Each row is a point. The window is the flat piece filled in between its corners: a triangle in 3 columns, a solid with four corners in 4, and so on. A path goes straight from each point to the next, and from the last back to the first. After which points does the path pass through the window?
(in the rows, 100 means zero)

Window (4 x 4)
[[62,113,129,75],
[82,67,103,178],
[103,64,50,51],
[132,128,78,120]]
Path:
(1): [98,108,62,82]
(2): [53,127,52,56]
(3): [107,62,97,76]
(4): [99,63,106,167]
(5): [63,80,94,168]
(6): [107,119,62,127]
(7): [140,125,93,111]
(8): [111,56,75,90]
(9): [95,118,20,112]
(10): [73,102,53,164]
(11): [121,46,113,147]
(12): [153,30,84,83]
Through the window after points: 2, 4, 6, 12

Window (8 x 8)
[[79,170,160,101,138,114,116,126],
[123,105,134,116,130,78,17,60],
[61,127,130,120,36,146,105,70],
[123,105,149,27,78,135,81,121],
[87,94,65,109,151,90,178,84],
[127,80,123,99,42,58,30,133],
[31,104,175,117,144,106,85,62],
[53,135,62,20,120,161,148,132]]
Path:
(1): [87,88,175,108,115,137,32,104]
(2): [83,141,137,86,105,73,71,62]
(3): [108,122,156,75,92,40,92,31]
(4): [93,89,112,144,113,106,94,126]
(5): [87,83,145,103,92,154,86,130]
(6): [96,123,124,95,84,87,72,77]
(7): [62,98,139,72,89,64,102,67]
(8): [100,117,134,102,156,176,104,122]
(9): [38,88,162,129,135,145,117,153]
(10): [132,139,43,75,128,54,154,25]
(11): [102,118,146,81,106,70,80,75]
(12): [97,113,119,100,84,152,35,121]
(13): [138,95,106,98,106,101,72,152]
(14): [83,117,109,66,55,94,77,98]
(15): [67,141,111,105,119,83,117,66]
(16): [94,69,162,128,96,143,38,135]
Through the window after points: 5, 7, 9

Window (11 x 11)
[[80,134,137,133,53,133,99,111,118,102,97],
[132,123,123,74,110,118,80,143,108,113,110],
[111,73,83,125,138,75,61,141,128,104,86],
[94,93,124,93,128,135,74,73,195,101,63],
[129,123,118,61,82,44,47,85,150,99,65],
[118,168,116,141,137,95,128,71,83,96,106],
[81,103,103,118,105,120,105,92,147,69,129],
[122,140,130,153,76,92,136,104,128,81,103],
[97,68,127,122,142,102,111,75,126,90,107],
[81,125,94,103,73,125,151,126,101,54,46],
[107,100,82,82,64,85,102,76,162,110,66]]
Path:
(1): [123,130,124,131,111,118,95,81,114,74,92]
(2): [155,134,65,102,122,128,70,89,132,61,81]
(3): [55,94,134,106,40,69,155,100,142,120,71]
(4): [73,96,118,113,128,97,140,107,151,119,102]
(5): [113,111,124,113,96,121,80,89,129,83,86]
(6): [125,132,128,135,88,103,82,86,95,72,108]
(7): [92,131,113,124,111,102,132,104,131,109,89]
(8): [79,116,77,80,89,74,145,115,170,137,104]
(9): [114,134,116,116,91,108,92,94,113,79,81]
(10): [108,104,102,128,94,103,99,76,116,77,85]
(11): [93,132,117,123,102,93,118,106,144,101,86]
(12): [89,138,108,123,105,78,138,106,127,117,105]
Through the window after points: 2, 4, 6, 12

Window (14 x 14)
[[140,109,78,122,97,83,121,134,133,141,77,119,137,12],
[109,28,77,112,127,126,183,118,116,76,117,87,117,131],
[107,153,131,88,144,90,107,133,142,91,118,50,126,134],
[105,68,112,35,112,160,97,119,68,91,79,65,137,130],
[187,99,139,19,180,107,68,147,87,21,83,104,82,112],
[112,120,46,116,128,96,139,83,79,82,120,73,118,70],
[82,143,78,105,143,60,57,115,120,82,125,110,79,169],
[167,90,88,120,68,123,94,117,163,65,68,52,36,94],
[115,193,127,92,90,66,84,81,98,104,81,124,102,156],
[108,77,114,167,147,97,119,73,126,100,167,41,113,172],
[72,41,108,109,119,80,157,89,111,84,122,59,133,95],
[164,119,59,63,93,70,121,97,181,137,112,77,71,78],
[78,125,108,121,138,113,113,122,68,118,115,86,73,97],
[124,125,118,63,92,182,80,59,176,77,125,62,65,136]]
Path:
(1): [143,90,96,113,134,123,122,92,172,90,48,72,52,115]
(2): [100,110,82,85,167,100,125,56,107,111,65,65,107,118]
(3): [126,120,129,112,66,93,103,151,117,79,174,122,121,130]
(4): [121,111,71,32,33,145,102,121,105,61,145,115,90,85]
(5): [122,106,110,123,149,77,115,103,124,109,62,68,106,103]
(6): [127,129,82,66,133,88,115,92,150,119,67,69,102,109]
(7): [149,82,86,136,75,86,103,141,119,99,171,122,87,52]
(8): [117,92,76,33,105,105,111,163,123,76,195,96,137,116]
(9): [140,126,109,101,151,95,99,87,90,69,63,85,82,105]
(10): [101,110,124,136,179,100,106,82,122,125,79,51,86,121]
(11): [113,127,83,87,66,94,100,121,97,52,149,118,125,137]
(12): [132,79,119,99,103,80,81,139,82,91,151,81,91,117]
(13): [102,96,79,106,159,124,153,85,133,84,66,73,125,133]
(14): [106,108,59,94,144,85,159,110,140,133,20,59,80,108]
(15): [143,111,97,88,96,98,94,92,123,82,164,88,101,94]
(16): [145,113,90,97,52,100,72,136,104,61,131,63,81,92]
Through the window after points: 6, 8, 14, 16

Window (14 x 14)
[[100,173,44,102,93,75,94,141,42,70,78,140,144,117],
[137,54,89,68,122,139,132,137,81,46,112,128,101,72],
[143,136,80,113,27,73,168,87,138,59,73,99,90,69],
[118,173,148,138,108,128,107,94,5,109,80,136,105,88],
[177,163,132,116,95,77,95,181,72,88,146,136,129,41],
[82,99,80,130,49,165,46,106,124,118,71,76,97,127],
[165,107,69,87,118,71,113,45,42,90,57,104,72,46],
[71,101,104,81,75,91,87,31,106,133,149,47,142,83],
[66,28,55,129,129,76,121,123,116,115,95,97,195,78],
[129,78,98,108,70,57,103,58,123,74,123,74,25,116],
[71,68,81,104,144,101,104,68,83,90,89,12,112,68],
[103,99,56,125,120,158,99,49,157,100,112,81,86,148],
[119,140,100,104,79,119,117,88,113,181,31,63,60,179],
[89,121,99,88,109,85,65,164,141,57,72,153,141,96]]
Path:
(1): [70,103,99,80,78,96,91,103,120,119,75,121,60,72]
(2): [99,116,71,98,89,121,117,121,96,95,82,105,76,91]
(3): [147,88,108,108,117,63,96,58,88,64,104,86,146,101]
(4): [171,146,146,128,74,84,62,73,82,81,61,50,113,104]
(5): [45,99,40,87,109,145,143,122,112,164,80,141,72,137]
(6): [60,145,39,82,114,76,113,84,112,122,83,140,55,50]
(7): [161,88,119,123,81,109,93,125,71,39,103,89,166,106]
(8): [144,109,99,130,106,100,132,104,87,78,112,82,147,101]
(9): [81,101,91,62,101,97,65,146,89,109,97,141,68,25]
(10): [78,168,49,134,144,97,143,107,126,116,77,111,74,52]
(11): [106,44,90,100,99,119,82,67,101,88,108,51,133,130]
(12): [145,114,107,106,74,69,94,51,81,108,66,79,118,121]
(13): [65,104,63,84,111,124,123,103,111,101,149,92,96,34]
(14): [88,126,78,106,96,106,114,119,71,95,92,117,86,80]
(15): [133,96,110,107,102,114,89,112,117,86,99,91,159,127]
(16): [156,144,82,142,117,89,100,91,82,67,108,70,174,129]
Through the window after points: 2, 4, 8, 10, 12
